Each row of a before or after table is a point. The points were changed in one or more steps. Then noise was added and the rows were shuffled. The steps act on how far a point lies along the listed directions, d1 being the first. Name the steps. A step turns or swaps two directions, mirrors them in a line or flattens them onto one, adds a multiple of one to another, or multiplies one. Angles are multiples of 10 degrees, from the lower direction toward the higher: turns from -170 to 170, lines from 10 to 170 but not 90. Use the fewest steps. Two steps may share a direction if one is a turn and the other turns, adds or multiplies; they go together, in the order done. Otherwise the lowest direction goes first.

Directions:
(1): [0.10 0.38 0.51]
(2): [ 0.64 -0.03 -0.11]
(3): [-0.04  0.52 -0.38]
Before (11 x 3):
[[ 0.20 -0.07 -0.08]
 [-0.27  0.27 -0.43]
 [-0.10 -0.19 -0.08]
 [ 0.24 -0.24  0.10]
 [ 0.13  0.06 -0.14]
 [ 0.26 -0.32  0.07]
 [-0.58 -0.04  0.55]
 [ 0.32 -0.20  0.02]
 [ 0.07 -0.18 -0.04]
 [-0.32 -0.23  0.00]
 [-0.24  0.09 -0.28]]
After, 11 rows:
[[-0.11  0.77 -0.22]
 [ 0.34 -0.52  0.24]
 [ 0.34 -0.79  0.51]
 [ 0.23 -0.06 -0.01]
 [-0.15 -0.23  0.55]
 [ 0.14  0.28 -0.25]
 [ 0.26 -0.68  0.39]
 [-0.17  1.35 -0.61]
 [ 0.05 -0.12  0.35]
 [-0.67 -0.78  0.63]
 [ 0.16 -0.26  0.27]]
Steps: mirror d1 and d2 in the line at 100 degrees; multiply d3 by 3

Directions:
(1): [-0.50  0.04  0.11 -0.09 -0.39  0.59 -0.05 -0.48 -0.51]
(2): [ 0.28 -0.06  0.07  0.62 -0.49  0.16  0.67 -0.12  0.24]
(3): [-0.22  0.76 -0.43  0.03  0.15 -0.36  0.45 -0.12 -0.28]
(4): [ 0.73 -0.16 -0.34 -0.25 -0.07  0.19  0.12  0.16 -0.66]
Before:
[[ 0.11  0.38 -0.08 -0.20  0.22 -0.29  0.50  0.04 -0.50]
 [ 0.27 -0.26  0.07 -0.36 -0.41  0.80 -0.18 -0.48 -0.93]
 [ 0.32  0.41 -0.31  0.24  0.03 -0.31  0.82 -0.08 -0.32]
 [-0.26  0.16 -0.28 -0.43  0.37 -0.19 -0.17 -0.17 -0.29]
 [-0.17  0.39 -0.04  0.72 -0.09 -0.25  0.66 -0.06 -0.16]
 [-0.05 -0.25  0.45 -0.26 -0.39  1.01 -0.12 -0.45 -0.66]
 [ 0.21  0.49 -0.11  0.20 -0.06 -0.47  0.32  0.12  0.03]
 [ 0.24 -0.74  0.29 -0.75 -0.21  0.85 -0.95  0.03 -0.58]
 [ 0.19  0.60 -0.24  0.37 -0.09 -0.49  0.20 -0.05  0.00]
 [-0.14  0.31 -0.27  0.34  0.05 -0.20  0.42 -0.16  0.29]
 [ 0.48 -0.11  0.18 -0.14  0.18 -0.02 -0.27  0.25 -0.12]
 [-0.40  0.75 -0.14  0.56  0.05 -0.36  0.91 -0.36 -0.05]
 [ 0.21 -0.25 -0.01 -0.52  0.02  0.22 -0.18  0.30 -0.19]]
After (13 x 9):
[[-0.16 -0.22  0.47 -0.18 -0.44  1.04 -0.02 -0.54 -0.54]
 [-0.15  0.36 -0.34  0.22 -0.01 -0.14  0.38 -0.23  0.07]
 [ 0.55 -0.12  0.29 -0.04  0.19 -0.06 -0.19  0.30  0.02]
 [-0.64  0.85 -0.21  0.25  0.20 -0.24  0.68 -0.43 -0.45]
 [ 0.10  0.54 -0.09  0.08 -0.03 -0.43  0.24  0.08 -0.11]
 [ 0.03  0.70 -0.31  0.27  0.05 -0.43  0.07 -0.07 -0.17]
 [ 0.16 -0.15  0.19 -0.19 -0.48  0.76 -0.19 -0.47 -0.76]
 [-0.05 -0.08 -0.23 -0.49  0.42 -0.33 -0.26  0.11 -0.14]
 [ 0.26 -0.26  0.03 -0.41  0.01  0.12 -0.10  0.38  0.00]
 [ 0.06  0.60 -0.30  0.05  0.04 -0.28  0.72 -0.18 -0.42]
 [ 0.02  0.39 -0.06 -0.28  0.34 -0.26  0.34  0.02 -0.43]
 [ 0.40 -0.93  0.42 -0.48 -0.26  0.62 -0.79  0.21 -0.02]
 [-0.48  0.54 -0.12  0.44 -0.01 -0.17  0.52 -0.18 -0.50]]
Steps: add 0.5 times d2 to d1; turn d2 and d3 by 20 degrees; multiply d4 by 0.7

Directions:
(1): [-0.01 -0.14  0.58  0.06 -0.18  0.39  0.30 -0.01  0.00  0.02  1.04  0.41
  0.16 -0.20]
(2): [ 0.37 -0.11 -0.96  0.14 -0.33  0.03  0.40  0.24 -0.20  0.06  0.39  0.03
 -0.57 -0.13]
(3): [-0.43 -0.08  0.28  0.11 -0.18 -0.53  0.58  0.45 -0.87 -0.12 -0.18  0.02
  0.10  0.10]
Before (13 x 14):
[[-0.85  0.15  1.44 -0.03  0.33 -0.14  0.44  0.07 -0.61 -0.27  0.10  0.37
   0.78  0.13]
 [ 0.18  0.31 -0.77 -0.39  0.42 -0.66 -0.50  0.14  0.36  0.12 -1.12 -0.32
  -0.21  0.17]
 [ 0.32  0.01 -0.64  0.05  0.14 -0.21  0.41  0.15 -0.29  0.13  0.00 -0.15
  -0.43  0.20]
 [ 0.15  0.09 -0.22 -0.29 -0.13  0.17 -0.13 -0.05  0.40  0.03 -0.04 -0.23
  -0.06 -0.12]
 [ 0.12 -0.55 -0.45  0.02 -0.81 -0.44  1.13  0.57 -1.14 -0.02  0.61  0.26
  -0.26  0.02]
 [ 0.22  0.15  0.16 -0.14  0.14  0.08 -0.48 -0.33  0.49 -0.30 -0.26 -0.06
   0.12  0.06]
 [-0.19  0.17  0.20  0.18  0.01 -0.21 -0.10  0.06  0.07 -0.18 -0.30 -0.04
   0.11  0.11]
 [-0.06  0.21  0.39 -0.09  0.11  0.15 -0.28 -0.45  0.61  0.16 -0.18 -0.15
   0.34 -0.22]
 [-0.08 -0.02 -0.03 -0.18  0.43 -0.24 -0.56 -0.19  0.13 -0.03 -1.15 -0.20
   0.15  0.17]
 [ 0.03 -0.20  0.04  0.15 -0.20  0.01  0.27  0.18 -0.37  0.25  0.28  0.32
  -0.11  0.09]
 [ 0.34  0.06 -1.35 -0.02 -0.12 -0.04  0.53  0.32 -0.28 -0.01  0.16 -0.25
  -0.64  0.10]
 [ 0.47  0.00 -0.54 -0.04 -0.05 -0.27 -0.04 -0.18  0.04  0.07 -0.35 -0.17
  -0.29  0.08]
 [-0.14 -0.05 -0.21 -0.07 -0.18 -0.07  0.32  0.59 -0.37  0.15  0.11  0.07
  -0.29 -0.05]]
After:
[[ 0.11  0.13  0.57 -0.18  0.17  0.20 -0.49 -0.37  0.54 -0.34 -0.03  0.08
   0.30  0.01]
 [ 0.33 -0.50 -1.43  0.03 -0.86 -0.76  1.08  0.71 -1.25  0.01 -0.05 -0.08
  -0.66  0.12]
 [-0.54  0.03  0.74  0.11  0.04 -0.05  0.81  0.27 -0.79 -0.21  0.63  0.48
   0.34 -0.01]
 [ 0.09  0.10  0.03 -0.30 -0.07  0.19 -0.18 -0.11  0.45  0.00 -0.04 -0.18
   0.09 -0.09]
 [ 0.34  0.03 -0.22 -0.09  0.06 -0.30 -0.21 -0.27  0.12  0.06 -0.56 -0.20
  -0.09  0.13]
 [ 0.24  0.08 -0.66 -0.01  0.24 -0.32  0.25  0.10 -0.26  0.13 -0.37 -0.30
  -0.40  0.29]
 [-0.09 -0.02 -0.52 -0.08 -0.18 -0.20  0.30  0.63 -0.39  0.16 -0.13 -0.07
  -0.42 -0.01]
 [ 0.26  0.15 -1.37 -0.09  0.07 -0.26  0.24  0.25 -0.22 -0.04 -0.52 -0.47
  -0.55  0.26]
 [-0.09  0.35  0.05 -0.47  0.60 -0.59 -0.73 -0.06  0.52  0.10 -1.15 -0.24
   0.23  0.20]
 [-0.11  0.16  0.72 -0.08  0.07  0.30 -0.22 -0.50  0.63  0.16  0.15  0.01
   0.45 -0.30]
 [ 0.13 -0.19 -0.29  0.16 -0.22 -0.09  0.27  0.22 -0.42  0.24  0.10  0.21
  -0.26  0.10]
 [-0.20  0.15  0.25  0.18 -0.02 -0.17 -0.06  0.05  0.05 -0.14 -0.17  0.01
   0.14  0.07]
 [-0.20 -0.02  0.59 -0.22  0.48 -0.10 -0.57 -0.30  0.19 -0.06 -0.91 -0.05
   0.44  0.15]]
Steps: add 0.5 times d3 to d2; turn d1 and d2 by 30 degrees
